Each wall is flat, endless, passes through zero and stands at right angles to its row. A trip goes straight from one point to another. Which walls does it cross, in order?
In the rows, 128 means zero.

Walls:
(1): [153 172 103]
(2): [121  58 143]
(3): [172 142 147]
(4): [136 133  62]
Trips:
[179 141 111] to [100 138  80] => 3
[175 136 151] to [150 200 123] => 4
[ 96 193 142] to [130 105  85] => 4, 2
[150 139 166] to [105 149  71] => 4, 3
[175 155 139] to [123 106 109] => 4, 2, 3, 1
[113 119 114] to [166 113 113] => 1, 3
[149 122 177] to [ 92  85 161] => 3
[142 114  93] to [146 145 112] => 2, 3

Walls:
(1): [135 121 125 138 107 101 157 118 148 137 102]
(2): [157 113 142 110 170 110  93 178 147 157 152]
Trips:
[ 76 126 120 140 106 181 137 136 176  92  44] to [147  80 126 108 119 101 141 194 158 138  88] => 2
[ 67 118 116 141 123 107  64 137 192 139 146] to [ 65  96  97  97 158 125 136 138 151 141 138] => none
[105 111  87 223 105  92 112 172 193 144 116] to [158 141  84 114 119 199 143 119 152 115 115] => 2, 1
[116 120 127 165 133 143 107 135 102 157 187] to [131 176 125 137 158 141 102 145 147 109  80] => none
[129  58 111 177 177 126 146 157 139  83 108] to [138 169 104 162  75 155 110 142 124 139  84] => 2
[108 168 155 136 117 150 199 141 149 102  87] to [146 133 145 227 168 100 141 122 115 136 146] => 2

Walls:
(1): [214 105 126 157  89 126 105  78 160 132 112 149  85 200 134 133 134  86
 129 133 150 122 172 123 113 117  82 143 127 140 195 167]
(2): [113 157 106 113 161 106 207 128 126 157 173 156  75 154 114 169  47 144
  90 147  91  99 131 100 108 111 195 159  74 108 112  90]
(3): [114  90 172 189 149 116 124  99 110 109 143  70 153 190 147 126  86 122
 158 134 104 113 128 104 164 114 158 156 127  90 154 134]
Trips:
[ 95  94 132 134 113 119 136  99 155  74 170 140 104 134 152 107 122 131
  93 148 150  84  82 112 163  18 134 151  70 186 166 102] to [147 124 143  72  81 156 143  86  99 125 154  97 142 154  75 148 116  84
 119  88 140 170 133 157  71 137 138 118 113 140 175 146] => 3, 2
[162 137 201 106  55  71 111  93  92  35  74 190 106 154 113  56 150  81
 112  91 123 112 121 193  95 144 126 100 189 141 136 103] to [ 89 137  85  81 103 120 130 135 156 176 114 168 124 134 179 123 151 171
 153  68 128 190 133 168  98  79  98 193  76 125 136 152] => 2
[111 165 123  76  91 163 154 144 144 148 122 135 131  79  87 180 169 166
 121  85 111 141 122  71 115 160 123  94 113  78 107 103] to [134 159 151 160 179 132 154 151 161 123 131  96 181 126  90 151 114 104
 188  79 114 138 164 132 140 110 173 138 110 127 157  61] => 3
[146 129 167 119 113  80 155 125 150 120 111 150 125 130 200 134 110 116
 117 107 136 123  97 143 190 108 188 159 150  78 160 129] to [115 161 143 166 188 138  97 128 153 118  91  95 197 101 111 123 145 100
  83 172 142 164  79 148 148 190 144 115 153 151 145 128] => 1, 2
[152 112 160 152 123 105 128 146 178 174 108 182 139 117 130 124 140 111
 203 130 127 140 158 133  72 158  76 157 151 118 172 119] to [133 175 119 112  54 153  75 185 124 129 130 174  70  91 154  77 100  98
 197 155  96 105 127  92 122 134 141  91 105 123  87  95] => 1, 2
[105 113 152  99 151 111 142 164 135 105 120 116 118 140 161 135 151 103
 118 205 149 103  94 120 110 107  87 107 110  96 111  79] to [152 169 117 158 167  84 128 102 120 100 109 118 135 144 183 126 179  96
 159 124  64 101 165 120 140  96 141  95  61 139 149 188] => 3, 1, 2
[103 108 159  95  86 110 130 156 103  99 140 143 102 155  70  70  93 116
 138 155 144 116 119 118 122 153 106 163 116 143  57 131] to [144 145 167 118 134 151 183 155 149 127 150 168 124 176  93 103 164 137
 117 137 145 138 177 163 110 102  97 112 113 183  94 133] => 1

Walls:
(1): [102 136 178  93 101 157 149 143 123  92  94 156 165 143 144 117 139 125
 132 118  90 124 153  89 151 114 174 184  66 123 128 123 148 139 155 114
  92 146 153 117 143 146  72 166 119 168  95 155]
(2): [115 140 116 151 108  97 109  66 125 157 135 140 138 126  91 159 160 136
 116  85 187 106  93 110 149 123 138 157 189 162 173 166 127  85 114 164
 108 101  71 112  89 128  95 144 139 106  92 124]
(3): [ 81 144 107  96 156 130  41 212 117 161 127 214  87 162 130  96 146 124
  96 103 115 129 130  97 128 137 141 138 142 172 177 125 118 171  97  92
 187 110 158 110 151 137 153 139 160 117 142 167]
(4): [151 118 122 162  80 138 131 125 148  97 199  90 148 152  86 105 156 157
 121 184  92 124 105  79 127 121 104 140 141 151 100  94 107 143 153 130
 186 169 170 126  43 126 107 159 133 152 111 157]
Trips:
[121 126 188 107 137 133 123  73 106 135 150 152  26 140 121  87 123 130
  68 161 156 111  74  70 189 109 108  90 174  74 169 112 154 116 150 106
 140 110 111 170 136  87 122 161 153 127 155 153] to [141 147  86 135 135 179 111 131  90  66 136 102 119 121 152 115 131 164
 136 123 108 138 136 126 147 106 147  86 159 135 139 105 107 113 144 180
 106 189 172  59 149 126  85 153 134 158 120 116] => 1, 2, 3
[114 139 128  82 164 115 150  64 178 134  98 128  95 105  98 133 161 174
 166 115 125 133 111 123 118 101 170 113 141 151 129 114  54 117 120 110
 106 213 142 175  65 152 103  97 126 105 117  78] to [141 149 144 153 101 163 101 165 170 113 132 122 145 135 153 126 140 166
 112 101 132 106 176 154 134 152 173 138 120  88  98 128 112  69  95 116
 157 122 148 130 114 118 166 141 103 121 168 135] => 2, 1, 3
[113 190 135  59 115 141 121  87 100  44 152 132  95 106 148 132 161 188
 138 164  76 208 160 133  97 136 126 135  37 123 115 137 124 172 119 200
  82 152 108  49 142 193 136 100 138 128 115 121] to [133 156 157 136 102 128 102  98  97 132 188  87 142 126 189  96 106 134
 182 141 187 113  64  95 132  62 146 126 112 142  79  56 106 141 130 100
 147 106 137 164  81 168  57 154 187  96 125 119] => 4, 2
[124 183 115 126 149 165 136  81 104 141 108 141 166 116  96  87 133 132
 142 107 155 124 147 184 115 121 102 147 168 119 152 150 109  65 117  66
 125 114 136 153  97 106 156 205 133  44 120 157] to [133  92 141 118 103 134 185 120  85 142 154 155 181 149 124 123  81 128
 101 137 120 137 114 114 139 118 126 142 146  95  84 109 127 183 156 170
 182  94 162 175 110  76 107 119  82 144 216 116] => 3, 4, 2, 1
[134  78 155 142 151 129 129 119 141 147 111 120 152 169 136 139  98 178
 117 146  85 141 107 112 116 116 148 135 134  98 156 173 104 129 103 144
  88 121 169  70  78 152 128 106 122 127 146 124] to [128 149 182 125  82 203 123 147  65 169  95 136 136 174  92 147  67 154
 126 103 172 104 106 102 103 149 114 127 107 123 153 149 104 129 136 104
 143 114 155  91 156 185 105 214 130 186 111 128] => 3
[108 110 145 120 147 150  80 137 100 101 112 113 136 140 121 149 143 139
 147 123 108 106 124 118 126 153 128 129 161 151 116 130 149 122  69 157
 116 142 187 145 119 165 134 176  77 101  86 110] to [145 122 164 153 107  68 195 107 134  86 167 154 131  70 204 120  96  93
 109 173 135 124  77 134  99 144 160 149 156 129  82 142 182 105 183 112
 154 146 172 145 164 162 189  94 130  78 150 159] => 2, 3, 1
[126 108 114 137 123 128 164 148 143 171 109 140 125 149  82 129 133 161
 142  92 212 131 152 148 126 140 122  74 116 128  70 160 122 128 120 116
 137 116 108  61  73 164 172 111 143 164 126  68] to [ 71 175 134 139 137 118 121  83  89  88 177 168 100 191  67 106 133  83
  89 130 132  96 138 104 124 158 119 192 104 126 135 156 156 116 155 158
 122 152  87 114 139  90 148  85 195 118 112  89] => 3, 1

Walls:
(1): [124 179 129  91 189 185 110 110 163 139 127 100 213 125  98 172 110 101
 114  93 127  96 103 158  91 106 102 113 108 113 164 142 171 114 119 119
 107  94 119 144  36  61 136 121 195  90  63 128]
(2): [ 99 155 144 141 178 119 131 112 148 108 100 161 127 117 148 166  82 119
 146  90  85 131 175 117 141  64 112 163 101 135  67  87 125 129  85 131
  90 150 140 107 116 130 126 125 154 153 119 118]
(3): [148 166 108 189 173 189 122 118  97 110  82 123 163 142 109 130 125 166
 113 152 122 133 129 118 111 121 128  70 153 113 163 100 178 141 150 126
 150  95 145 122 124 151 135 119 141  69 128 211]
(4): [128 132 160 149  84 181 120 123 126 120 170 126 113  98 164 107 121 147
 147 131 128  71  95 123 120 116 186 135 162  76 181 113  89  98 120  89
 124 170 110 122 134  67 108  94  92 105  97  85]
(5): [111  75 172 126 144 136 126  70 144 186 135 135 184 122 142 120 151  92
 120 123 137 149  74 159 159 109  34 123 135 139 126 138  85 123 174 132
 117 171 157 113 103 173 132 129  59 186 127 157]
(6): [200 191 164 154 158 128 174 101 178 154 130  88 166 165  83 156 107 105
 184  46 128 160 125 107  84 141 133 120 183 121 146 121 136  81 158 137
 117 157 144 140  68 162 102 149 182 107 124 165]
Trips:
[132  96  90 117 102 144 142 119  81 130 120 147  73 145 142 120 121 123
 148  72 113 156 130 165 109  56 111 158 167 158 100 151  82 107 141 120
  61 146 192 138 169 109 111 158 162 157 131 188] to [178 108 136 136 124 153 136 154 160 169 123 131 134 114 101 122 151 140
 121 175  61 143 122 106 185 148  73 115 145 133 134 133  79 117 159 122
 153 101  96 172 152 102 129  70  97  97 119 144] => 6, 2, 4, 3
[ 99 132 134 149 128 141  93 138 198 106 134 176  86 144 110 164 117 140
 163  76 139 105 138 120 115 156 184 139  84 152 116  86 168 137  93 155
 119 111 110  92 126 123 147 116  81 125 126  89] to [ 56 118 179 157 124  95 119 131 167 144 177 111 157 129 148 110 109 171
 172 151  93 169 131 122 124 151  77 146 101 115  99 152 108 136 135 132
 131 119 117 140 128 160 163  60 167 138 178 138] => 4, 5
[163  82 153 116 126 142 154  63 134 209 122 115 122 111 149 121 116  65
  70 132 113 167 108 124 128 177 134 140 152 139  97 128 119 118 163 126
 130  57  97 119 120 100 105  98 158 100  99 142] to [102 182 139 132 163  69 104 107 137 109  97  89 157 164 130  97  66 157
 137 125 152 122 133  99 156 128 179 216 133 117 125  95 139 141 133 118
 177 143  94 130  76 102 164 161 134 148 135 132] => 2, 5
[149 127 170 105  59 158 121 157 144 142 142 155 136 126  65 117 150 127
 133 130  92 156 135 135 159  96 117 156 143  92 144 175 153  89 154 174
 142 119 102 147 153 171 136  81 166 117 155 177] to [113  71 155 148 114 154  80 130 165 185  83 102  86 164  88 140 141 174
 110 150 191 107 167  92  51 104 129 130 125 114 158 114 160 131 108 139
  99  61 173 134  89 127 135  87 152  94 178 188] => 5, 1
[ 82 176 133 116  95 105 115 139  67  99  80 163 114  78 190 154 109 148
  80 134  99  69  92  95 112  91 144 113 174 158 114 120 139 175 129 117
 116 173  72 151 174 144 140 133 105 144 184 146] to [101 140 162 125 128 126 116 170 147 104 193 143  91 100 139 167 128  70
 134 161 121 107  69 199  99  87 151 149  80 120  95 124 164  75 147 117
 165 118  68 121 146 126 112 141 161  82 118 129] => 3, 1
[120 187 139  99 137  91 179 123 104 140 113 130 158 149 122 191 134 105
 117 142  98 151 206 168 133 102 103  91  99  91 144 116  99  89 128 168
 139 128 142 151 130  56 146 119  71 146 119 106] to [132 155 108 133 138 138 153 184  84 126 120 167 117 109 116 159 120 183
 154  43 135 129 123 161 139 139 102 102 135 159 117 144 124 131 117 100
 132 104 135 123 182  98 210 146 132 139 148 195] => 6, 5, 3, 1
[ 62 161 148  94 168 145  87  95 173 175 118 185 147  60  41 139 109 108
 124 137 103  94 222 133 141 123 131 150 139 162 105 101 187 165 131 117
 125 172 152 150 147  45  94 103 155 139 161  96] to [ 79 105 105 168 149 155 143 125 128 100 122 151  89 134 133 195 165 121
 156 111 185 138  44 110  95 154 187 146 110 157 138 103 127 177 132  76
 110  80 146 123  88 141 141 106 125 113 140 153] => 3, 4, 2
